Each row is a point. Each copy is the shape, with its points in the same order, turned, moved and blurred by noise. Say if it was mirrored as well.

Shape:
[[ 3.6 -3.9]
 [-3.2  2.9]
 [-6.3 -2.1]
 [ 3.6  3.3]
 [-4.1 -2.0]
 [ 2.5 -5.2]
 [ 6.0  2.2]]
Copy 1, 7 rows:
[[ 4.6  3.3]
 [-2.1 -3.2]
 [ 2.7 -6.5]
 [-2.2  3.7]
 [ 2.6 -4.2]
 [ 6.1  2.3]
 [-1.3  6.3]]
Copy 1 is: only turned
Copy 2 (7 x 2):
[[ 3.3 -6.2]
 [-3.2  2.0]
 [-6.4 -3.3]
 [ 3.8  1.6]
 [-4.5 -3.8]
 [ 2.1 -6.7]
 [ 6.0  0.2]]
Copy 2 is: only turned
Copy 3, 7 rows:
[[ 5.0  6.3]
 [ 0.7 -2.3]
 [-4.9  1.5]
 [ 7.2  0.7]
 [-2.0  3.0]
 [ 3.0  7.9]
 [ 8.6  2.0]]
Copy 3 is: mirrored
Copy 4:
[[ 2.7  4.8]
 [-1.2 -4.2]
 [ 4.6 -5.2]
 [-4.1  1.5]
 [ 3.9 -3.2]
 [ 4.0  3.8]
 [-4.2  4.0]]
Copy 4 is: only turned

Shape:
[[ 2.3 -2.5  0.6]
 [ 1.8  0.6  0.9]
 [ 1.3  9.1  3.9]
 [-1.3  9.0  1.3]
 [-6.4  2.9 -2.2]
 [-6.6  0.5  3.9]
 [-3.3 -1.9 -0.9]]
Copy 1 (7 x 3):
[[-0.5  0.1 -3.9]
 [-0.2  1.3 -0.8]
 [ 4.3  5.1  6.3]
 [ 1.4  2.6  8.0]
 [-2.2 -5.1  5.2]
 [ 3.6 -6.5  2.7]
 [-1.7 -4.7 -0.5]]
Copy 1 is: only turned
Copy 2, 7 rows:
[[  1.0   0.7   2.0]
 [ -2.0   0.8   1.5]
 [-11.0  -0.4   0.4]
 [-10.5   2.7  -1.3]
 [ -3.7   6.7  -5.1]
 [ -2.4   1.1  -7.7]
 [  0.7   4.0  -2.6]]
Copy 2 is: only turned
Copy 3:
[[-0.9 -3.3 -1.0]
 [ 1.8 -2.5 -1.5]
 [10.5 -0.6 -1.7]
 [ 9.0  3.1 -0.5]
 [ 1.3  7.6 -0.3]
 [ 1.4  5.3 -6.2]
 [-1.6  2.6 -2.1]]
Copy 3 is: mirrored

Shape (9 x 4):
[[  7.2   2.8  -1.7   2.4]
 [ -1.7   4.2  -3.7  -2.0]
 [-10.2  -2.5   4.8  -6.8]
 [  3.6   7.8  -1.7   4.1]
 [  7.3   4.0  -2.5  -2.2]
 [  3.1  -2.0   2.4   3.5]
 [  1.9  -3.3   5.1   0.6]
 [  0.3   3.3   5.7  -2.1]
 [ -0.4  -0.9   4.3  -0.7]]
Copy 1, 9 rows:
[[  4.1  -0.9  -2.2  -4.9]
 [ -3.6   3.3  -4.5  -0.7]
 [-10.4   5.4   7.4   6.1]
 [  5.3   3.5  -4.5  -1.9]
 [  1.0   1.5  -1.4  -7.2]
 [  2.7  -2.9   3.3   0.4]
 [  1.2  -1.5   7.2   1.0]
 [  1.1   5.1   5.4   0.0]
 [ -1.3   1.4   4.6   0.6]]
Copy 1 is: only turned
Copy 2:
[[ 5.1 -0.6 -6.3  1.2]
 [ 5.0 -1.1  3.5 -1.1]
 [-5.9  2.0 12.2  2.2]
 [ 9.8 -0.2 -2.5  3.3]
 [ 4.1 -5.1 -4.3  0.2]
 [ 0.2  4.4 -3.9  2.6]
 [-3.4  3.4 -2.1  4.0]
 [-0.1 -0.9  2.1  7.2]
 [-1.9  2.0  1.1  3.9]]
Copy 2 is: only turned
Copy 3 (9 x 4):
[[ 4.8  3.5  2.0  5.2]
 [ 5.0 -0.9 -3.7 -2.4]
 [-5.8 -9.3 -6.9 -4.4]
 [ 6.1  5.3 -3.8  4.4]
 [ 7.4 -0.5  1.7  4.6]
 [-2.5  2.2  1.3  3.8]
 [-4.3 -1.8  0.7  4.4]
 [-0.1 -3.6 -5.1  4.7]
 [-2.6 -2.6 -2.1  2.7]]
Copy 3 is: mirrored

Shape (9 x 6):
[[  5.7   2.1  -2.7  -1.5  -7.8  -0.9]
 [  1.7   3.2  -1.1   0.5  -5.6  -1.0]
 [  3.2  -1.5   2.2  -5.1  -6.6 -14.2]
 [ -7.9  -6.3  -1.1   1.1  -0.4   3.1]
 [ -0.8   0.6  -3.7   0.2   0.9  -0.7]
 [  3.5  -6.4  -2.4  -2.4  -1.3  -0.7]
 [ -3.3   1.0  -4.1  -3.8  -3.7   1.5]
 [  3.2   3.3   5.1  -3.9  -5.6  -7.6]
 [  2.9  -6.6  -2.2  -5.4   1.0   2.7]]
Copy 1:
[[ -4.7   3.5  -6.0  -5.7  -3.0   3.0]
 [ -0.2   4.3  -4.5  -5.9  -3.0   0.9]
 [ -6.0   0.4   6.7 -11.7  -1.1   4.6]
 [  7.8  -2.7  -2.8   1.1   4.5  -1.9]
 [  3.5  -0.7  -3.4  -2.6  -4.9  -1.5]
 [ -4.3  -2.0  -2.8   0.7  -0.9   1.2]
 [  4.4  -0.9  -6.1  -4.0  -1.0   3.7]
 [ -1.8   6.6   3.1  -8.0  -2.8   5.5]
 [ -1.1  -3.2  -3.5   4.6  -2.1   4.2]]
Copy 1 is: only turned
Copy 2 (9 x 6):
[[-6.1 -4.0  5.4  4.0 -3.9 -1.8]
 [-3.0 -1.1  1.9  4.4 -2.1 -4.5]
 [-3.7 -3.2  7.0  8.5 10.0  2.7]
 [ 2.4  8.9  0.9 -4.5 -0.8 -1.5]
 [-3.5  1.3 -3.2 -0.2 -0.8 -2.2]
 [-3.7 -0.5  3.2 -4.1  0.4  3.1]
 [-1.6  3.4  0.1  2.1 -4.7 -0.5]
 [-0.4 -5.6  5.1  7.4  4.6 -0.9]
 [-1.5 -1.4  1.1 -5.1 -1.9  5.4]]
Copy 2 is: mirrored
Copy 3 (9 x 6):
[[  3.2  -5.0  -0.2   2.0  -7.2  -5.2]
 [  0.4  -3.2   1.7   2.4  -4.3  -5.3]
 [  6.1 -12.7   9.9  -0.3  -1.5   0.0]
 [ -3.4   0.8  -2.9  -4.6   7.1  -3.0]
 [  0.4   0.1   0.0   2.7   0.8  -1.2]
 [  3.7  -3.4  -3.0  -2.4  -0.4   2.4]
 [  3.4  -0.1  -0.8   0.1   1.4  -7.4]
 [  2.4  -6.0  10.0  -1.0  -6.1  -3.0]
 [  5.7   0.5  -4.0  -4.4  -1.0   1.9]]
Copy 3 is: only turned

Shape (12 x 8):
[[ -1.2   4.2  -4.6   4.0   6.7   0.7  -3.4  -1.7]
 [ -3.7   0.1   0.2  -0.4  -6.3   3.4   3.2  -1.5]
 [-10.2  -6.0  -7.7   1.4   1.6   3.6   5.7   4.9]
 [  1.6   8.2  -0.1  -1.3  -2.9  -1.3  -0.4   1.9]
 [  5.8   1.7  -5.2   5.3   4.0   3.7  -7.5   3.4]
 [  4.3   0.0   1.7  -0.6   0.0  -5.7   4.6  -2.1]
 [ -2.7  -1.3  -4.0  -1.0  -0.1   0.7  -4.5   4.6]
 [  4.4  -2.9  -0.6   6.0  -2.9   2.0  -3.6  -5.9]
 [  2.7   4.2   2.0   5.4  -9.0  -5.7  -2.7   7.2]
 [ -3.2   1.9   3.5  -2.2   8.9  -1.0   1.9   3.0]
 [ -4.1  -2.7   4.4   2.3   5.3   5.8  -1.2   3.5]
 [  1.7  -3.2   1.3   0.2   0.6  -3.4  -3.6  -5.2]]
Copy 1:
[[  1.4   5.2   3.6   5.1  -6.1   0.0  -3.6  -1.2]
 [ -0.5  -2.6  -1.4   0.4   6.1  -1.0  -0.4   3.0]
 [  6.8   3.8  -4.2   2.2   7.1   3.6 -11.8   3.7]
 [ -5.5  -0.3  -3.6   2.5  -2.0  -1.5   1.3  -3.8]
 [  4.6   4.7  -1.8   3.5 -10.7   3.3   2.3   0.6]
 [ -3.0   1.4   2.7  -4.1   3.1   3.8   1.1  -6.5]
 [  3.5   3.0  -5.3  -1.4  -2.9  -1.4  -3.7   0.5]
 [  3.8  -3.2   5.8  -0.8  -3.3   2.2   4.4   3.1]
 [  0.9  -8.4  -7.6   0.1  -3.0   1.2   2.5  -7.3]
 [  1.7  10.0  -0.2   2.2   3.1  -2.6  -2.6  -6.8]
 [  8.3   6.9  -1.0   3.5   3.0  -3.6   0.8  -0.6]
 [  1.6   0.9   5.6  -5.0  -2.2  -1.5   1.0  -1.7]]
Copy 1 is: only turned
Copy 2:
[[  2.9  -3.0   5.2   0.2   5.5  -1.0  -5.9  -3.1]
 [ -1.6   1.7  -2.5   0.7   3.3  -3.8   4.2   5.2]
 [ -1.7  -7.0   2.9   0.8  -3.2 -12.8  -1.1   5.9]
 [  0.0   6.2  -1.4  -5.3   6.0  -0.4  -3.5   0.7]
 [ -1.0  -7.1   0.8  -2.6   6.6   4.7  -9.3  -0.3]
 [  5.6   3.3  -7.6  -1.1   0.0  -1.3  -1.9  -2.2]
 [  0.7  -2.6   2.2  -3.4   0.8  -0.8  -4.8   6.7]
 [  3.5  -5.3  -4.9   2.9   6.9   4.4   0.9   1.7]
 [  2.2   0.5  -6.3 -13.8   7.1   0.6   0.1   3.6]
 [  0.9   2.1   4.3  -2.6  -5.5  -1.5  -2.9  -4.8]
 [ -3.4  -4.8   4.3  -1.5  -3.7   1.4   1.5  -1.1]
 [  7.9  -0.7  -2.3   1.6   1.0   4.0  -0.7   1.7]]
Copy 2 is: only turned
Copy 3, 12 rows:
[[  2.1   0.5  -5.4  -7.0  -5.6   1.4  -1.3  -5.8]
 [ -4.7  -0.2   3.9   0.7   1.9  -2.1   4.4  -4.5]
 [ -0.1  -6.9  -2.7   0.4  -5.5  -7.5   9.9 -11.1]
 [  2.8   5.7   0.8  -0.9   1.1   3.4   3.7  -0.9]
 [  3.4   1.9 -10.7  -2.8   2.3   1.5  -4.9  -7.7]
 [ -0.7   3.6  -2.1  -0.1  -2.1  -5.4  -0.4   4.9]
 [  6.3  -3.3  -2.3  -0.1   1.1  -1.2   1.6  -6.5]
 [ -5.4  -0.3  -2.1  -0.3   1.0  -1.4  -7.6  -4.2]
 [  3.0   3.7  -2.1  10.1   1.4   5.7   0.7   0.1]
 [  3.4  -2.7  -4.8  -7.3  -3.3  -1.5   6.8   2.9]
 [ -0.9  -8.3  -6.6  -4.3   0.9   1.2   5.2  -1.9]
 [  0.3  -2.3   0.0  -2.8  -1.0  -2.6  -5.7   1.3]]
Copy 3 is: only turned
